Rows are points. To make a cloud, some directions were put in groups of two or more. Within a group, all points are equally far from the middle, so they leave a hole (a ring in 2 directions, a hollow ball in 3). The other directions are filled evenly. Then the cloud was stretched, turned, moved and blurred a little. How many holes are there, and how many directions does each take, smallest first?

Cloud (21 x 3):
47,-21,-63
16,-19,-15
36,61,-44
78,12,-45
21,-7,46
11,-30,-32
-13,56,4
-33,-13,-78
-9,66,46
23,30,-28
16,33,-32
35,-1,-81
-12,-40,33
-42,-61,-13
-1,44,18
7,92,-19
-42,-5,11
8,-7,-73
-28,19,36
-40,31,41
39,98,-52
Holes: 0

Cloud:
60,40,-5,-21
-59,43,13,-34
47,-23,-36,-39
-19,30,-28,49
13,63,31,-27
-22,10,83,27
8,-31,86,-12
-60,25,1,-48
0,-44,75,-42
-68,-21,2,43
28,52,-21,24
-72,-4,33,47
14,6,28,56
-32,-31,-46,13
40,-9,20,39
4,-42,80,-33
-77,24,42,-17
-34,-37,38,-68
-38,-36,-38,18
-68,-45,6,25
-88,-7,46,4
-87,-2,46,-4
-19,-44,-43,5
-32,-27,-49,13
-35,10,35,62
-51,-4,6,-65
57,26,12,-50
Holes: 2 (2, 2)

Cloud:
-29,43,45,57,-30,-72
-29,44,-45,53,8,-8
58,25,44,-37,32,-13
-54,-12,-16,-29,45,-38
3,68,10,20,-12,-92
-25,55,81,34,-11,-34
-27,91,12,-48,37,-5
-33,12,4,83,43,-35
0,-31,20,-29,7,52
-12,89,-3,-45,28,11
39,-21,55,2,63,-20
-67,24,-14,-35,43,-34
6,-10,55,-47,-54,26
-67,-26,-8,44,15,-6
-26,76,49,-29,63,-29
34,-23,79,5,-11,20
37,-17,67,-20,-3,-78
-13,-39,42,-33,-32,38
-45,-9,48,-8,47,38
41,-27,60,40,-39,-26
-12,58,63,53,11,1
-49,67,-20,-27,43,4
6,-19,46,26,78,-51
-47,36,-39,44,30,-14
3,77,-8,-63,3,3
-28,15,3,73,59,-45
8,38,-54,-16,-6,-8
29,14,66,-75,-21,-23
40,11,54,19,-59,-55
8,67,51,29,5,31
-29,36,85,-15,33,-74
15,-23,-7,41,-67,-16
12,64,52,45,3,15
-63,30,-15,-25,57,-4
-25,-37,0,-26,36,29
10,-9,61,-30,75,-7
-10,59,-14,13,-29,-87
-5,28,-4,35,-78,-51
27,-54,29,56,22,-22
46,-13,69,30,-34,-11
6,78,34,-69,-27,-16
21,36,21,21,-59,-77
22,12,-41,46,-15,-4
-80,15,6,0,-31,-68
-2,56,62,58,-13,-15
-49,76,-1,-52,-32,-30
-61,6,-26,48,33,-10
-31,50,6,26,24,-98
68,17,27,23,29,-13
-41,56,-1,5,-16,45
-61,-43,26,21,-31,-68
-30,-51,44,22,-27,-84
-38,45,-7,-2,-70,10
-6,31,12,-66,-71,-9
30,6,17,-57,28,31
-11,-41,-24,-14,28,-43
Holes: 3 (2, 2, 2)

Cloud, 105 rows:
-14,45,-25,32,-42,65,2,-21,61
46,-37,-13,4,0,63,42,-76,-28
34,33,-26,-92,-65,14,-25,30,14
30,-15,-63,3,35,-15,30,30,47
29,-26,-10,-32,-27,-75,-2,57,-23
63,-65,11,-11,-49,-72,61,-27,-18
105,17,-24,-18,-56,23,50,-38,-25
80,-37,32,-17,-81,37,29,13,-47
60,2,-27,-80,-22,-3,-47,-17,19
52,-48,-5,-29,-36,-40,-13,-27,-48
-7,43,-20,-72,17,-30,23,55,20
-29,36,-4,65,30,27,35,-35,19
-68,0,-23,39,1,26,8,10,45
66,17,24,0,25,28,8,-60,-39
46,48,16,-10,-54,103,-12,1,-5
4,67,49,-69,-18,-9,-24,4,14
23,34,34,-29,-21,-43,66,58,11
-20,58,13,13,-60,57,-49,32,-2
27,-67,18,46,-2,-9,6,-41,-47
69,-42,-43,-12,5,-4,38,11,67
56,64,40,-27,-35,-16,25,25,-39
127,-22,42,-38,-7,-33,45,-17,-9
38,-72,66,-1,-45,32,66,-5,22
19,-17,74,-49,32,54,52,13,37
63,29,-21,32,25,-23,-15,-31,47
-4,-33,-9,-87,-33,-41,-9,29,58
-43,7,4,64,-10,-12,38,9,39
-70,35,6,20,-47,-54,44,-19,27
77,-32,-38,-39,5,2,18,38,-35
26,63,-39,-3,-17,-37,60,-30,68
-25,-10,21,11,-40,64,-18,-37,-68
-37,-17,42,-10,-56,-84,42,-14,-29
95,-2,35,-18,-25,-66,37,5,-45
3,-18,50,32,-38,44,83,-42,35
51,42,58,-60,-28,-5,47,-52,27
-12,53,-28,-38,-13,81,-3,-46,34
23,4,30,41,28,85,19,-27,-32
14,28,-38,14,-28,-5,-4,68,-5
101,16,49,-56,-49,-21,0,50,1
-12,-50,-44,19,0,-22,80,-50,-26
5,-34,35,24,16,5,-63,-14,-9
-16,-58,-13,7,-62,3,28,-54,30
80,-48,-24,-81,-1,-6,56,28,16
15,-25,72,13,-10,70,-19,-11,47
-74,-14,48,-32,38,-25,2,-18,15
59,-10,-29,50,18,-23,38,30,8
73,51,-5,-60,1,46,27,-48,21
84,14,85,6,-59,6,29,-9,-30
10,-34,0,30,2,-75,-12,21,27
14,-6,32,-57,-72,-30,-18,68,-16
2,-22,-32,-58,-46,50,-35,-32,27
-18,50,12,42,-90,49,-9,-23,32
-90,-32,10,-6,22,3,23,5,-29
18,-12,32,-92,-67,-40,-31,23,13
34,34,31,23,3,-51,27,-75,13
-45,-75,21,-31,35,7,-8,-18,45
64,16,-44,-99,-33,19,16,9,21
102,-27,16,52,-49,-11,50,-5,-14
41,7,22,6,-76,22,40,-77,40
49,24,-43,-7,-11,73,-21,35,-5
15,-33,63,-29,-10,-35,-27,-30,-42
-1,17,18,-47,-68,89,28,-44,-16
-46,-6,-13,-9,-24,70,-56,-22,-27
36,-15,-19,80,-44,3,11,-40,6
60,54,-13,5,-13,27,-21,40,66
2,18,59,12,-59,-27,66,-39,-61
53,-32,-16,-63,29,12,0,2,86
12,-58,-5,-33,24,5,97,1,-41
-67,38,-11,-39,-56,-21,59,-41,4
41,-4,-12,-11,-107,17,-40,18,5
-31,62,-39,-50,-52,6,51,15,7
49,-37,31,48,-44,39,-31,-2,25
12,-35,75,25,-35,11,89,-33,-44
22,1,15,-62,-93,-35,-20,-3,-36
-50,-13,39,27,-70,-54,23,-10,-40
-70,-58,-19,16,-14,-11,5,-40,-20
-45,19,0,39,9,44,78,-18,10
58,15,-22,14,1,3,-50,-42,41
48,35,-52,-10,-22,-73,29,-1,66
85,-9,46,-37,41,-9,62,-41,42
-15,40,-14,63,6,-12,52,-62,30
28,3,-22,-4,-56,106,15,-17,-8
33,-64,26,-54,-69,-36,9,47,6
-7,2,-28,-46,-87,2,28,-19,-51
-60,-4,-37,-22,-74,1,53,-23,-8
-1,-10,44,-30,44,15,32,18,-57
-13,3,60,1,-33,92,-2,-39,38
-3,21,66,-21,-44,-44,85,-21,29
33,-18,40,30,-59,-22,10,-26,67
76,-7,40,-30,-82,-73,5,19,-12
37,-15,14,-66,-56,-53,52,51,47
59,-96,47,3,1,-4,62,3,7
29,25,50,2,-62,0,101,4,-33
-18,-22,14,-51,64,11,-30,38,-4
-23,17,-18,-67,40,-45,67,-1,-1
-53,-45,7,-61,53,16,-29,12,21
-10,46,5,11,-13,63,38,-34,-60
-61,30,-22,47,-51,-26,23,-12,-38
9,-26,-26,-51,-16,-21,-71,31,24
-28,41,19,-3,1,22,89,1,40
79,-21,8,-54,12,37,17,31,80
19,50,-28,-89,-59,-13,-11,0,-9
33,-4,55,-7,-86,14,-29,59,7
21,17,33,-90,-89,0,-23,33,13
-78,22,40,3,3,40,18,-23,-37
Holes: 1 (9)

Cloud (101 x 9):
-81,36,-11,-20,-28,-26,-69,9,-60
13,-27,54,-2,-10,18,-25,73,-47
-10,-5,92,-46,35,74,-58,-15,-36
-11,-11,41,-31,-4,-69,27,-28,-3
0,72,-28,13,-31,8,-96,54,26
-20,-15,2,-25,-18,97,-33,-39,-46
-1,42,-18,1,13,27,-72,-58,8
-48,-22,-4,30,2,-46,-62,10,-38
8,-28,-24,43,-49,-17,-74,47,-35
20,5,-53,-3,46,-17,-85,-9,-10
-26,12,-76,76,-22,23,-51,-18,-12
58,-9,-23,5,-36,21,37,-50,2
-31,-49,25,-69,-24,-11,-39,47,1
27,-25,77,-60,-40,24,-56,-17,-44
24,18,30,-64,0,-51,-37,-33,-49
-36,39,-59,-33,-50,-17,-57,66,-55
14,22,60,31,-10,87,-75,-56,-42
0,-51,48,1,87,-18,-51,9,-42
1,16,13,-18,5,45,-37,9,41
18,-70,-22,0,-58,12,-12,-62,-53
-2,34,35,-5,-3,53,-29,-90,11
-3,-50,6,59,5,34,-33,29,-9
-46,-28,20,60,-33,2,5,11,-75
42,11,24,3,25,90,-96,11,-62
43,35,-39,18,35,4,-2,-13,-27
-23,-90,-7,-12,50,-1,-58,29,-46
39,46,2,32,-19,59,-26,-52,19
-89,51,68,-1,-64,25,-31,0,-21
35,-80,-38,-21,-14,5,8,-2,20
-13,-43,44,-13,49,-35,-56,18,-46
-20,-10,0,-17,4,-54,-68,24,-29
38,-37,78,33,-44,24,-69,3,-94
-19,-38,-13,-36,7,53,-10,-51,31
43,-70,-23,46,10,30,-22,-33,36
-25,-15,30,34,50,56,-119,5,53
-43,25,16,17,21,-25,-16,48,10
-41,-13,26,40,13,18,-9,-22,2
3,65,45,-23,-28,-61,-48,5,-18
3,0,1,-42,10,16,-33,-38,89
16,54,53,8,43,12,-61,31,26
83,28,6,38,-44,60,3,-69,23
-17,-59,-28,9,48,-14,-54,29,-37
20,-15,39,-74,18,-26,-65,-37,-43
13,-8,-28,16,53,67,-49,-59,20
-33,-49,-7,36,12,4,-18,-39,21
17,31,41,-59,-32,19,-52,-1,-12
24,-3,20,19,3,-28,31,-40,0
-13,15,-4,10,-6,31,-22,-56,71
8,27,0,-64,-50,43,-48,22,-34
76,-4,25,16,26,82,-17,-67,6
52,27,26,-63,-31,24,-17,-67,-35
6,-48,55,5,11,34,-26,-81,50
29,61,-67,-25,-50,-50,-45,51,-11
15,-26,52,53,-14,-4,-79,-3,-69
34,-53,37,25,8,-10,-72,-11,-60
-17,15,-9,58,45,-16,-28,23,28
-33,-68,36,-42,-35,-13,-34,34,-32
-28,13,-20,26,-48,-10,-102,85,2
-12,-35,-21,-68,-4,-72,-34,49,-5
38,10,-88,13,-28,-54,-2,106,-2
9,16,10,-34,-53,39,-54,-36,36
-10,-32,2,-57,11,-73,-40,9,-15
23,-25,43,7,68,64,-111,10,42
-32,-32,14,26,-18,44,-30,2,27
-31,31,0,-5,-21,-47,-60,-33,-36
21,-34,-3,30,61,95,-75,-84,-3
75,42,-53,21,1,-64,2,-16,5
-5,59,-19,-22,4,-57,28,-26,-56
-32,-2,65,-41,-4,85,-46,4,-43
-14,47,-15,12,-39,-42,-71,-27,-7
37,-3,15,-24,-40,-27,-44,-63,-33
-35,30,12,14,11,-20,-32,124,-36
-16,-20,-3,12,-96,-13,-81,28,14
44,79,-7,-6,-60,13,-47,67,27
-36,27,-72,54,-37,38,-56,-16,-13
-30,66,-21,0,15,40,-15,33,16
-6,-27,13,5,73,24,-33,-105,-37
75,33,-52,11,-9,-21,-14,11,-37
29,86,-44,1,24,30,-48,11,12
77,-64,-55,-15,31,-4,-23,-55,23
-11,-12,-31,-8,-22,-4,-4,-91,-10
-19,-4,-24,-13,55,-6,-10,-80,3
15,-17,-11,-10,-6,-40,-46,-30,-38
-44,22,54,-5,-74,20,58,-27,-35
-75,-19,-18,20,18,-58,-49,3,-23
-82,10,-6,23,-40,-4,-96,-33,-36
-4,-65,1,42,42,-24,-71,-36,-11
58,51,7,14,-71,36,-30,-43,-28
72,19,-39,-14,-55,39,11,-25,-27
60,72,30,-58,-12,13,-9,-36,25
76,64,-14,-6,-22,-67,-28,29,-35
68,21,-47,30,-74,42,-57,-17,0
-18,-1,12,-50,-27,-90,-38,-6,8
3,34,-42,26,-49,77,-81,43,-29
-44,35,-12,-19,-56,30,-86,57,-4
1,-46,-53,-10,33,-46,-33,25,17
44,-22,70,31,16,28,2,-76,24
35,-15,36,-42,-11,-27,8,58,-14
43,15,-19,-48,44,-62,36,-16,52
38,-67,-2,39,-31,38,-28,-62,-69
-55,-17,44,-5,22,2,-107,27,-7
Holes: 1 (3)
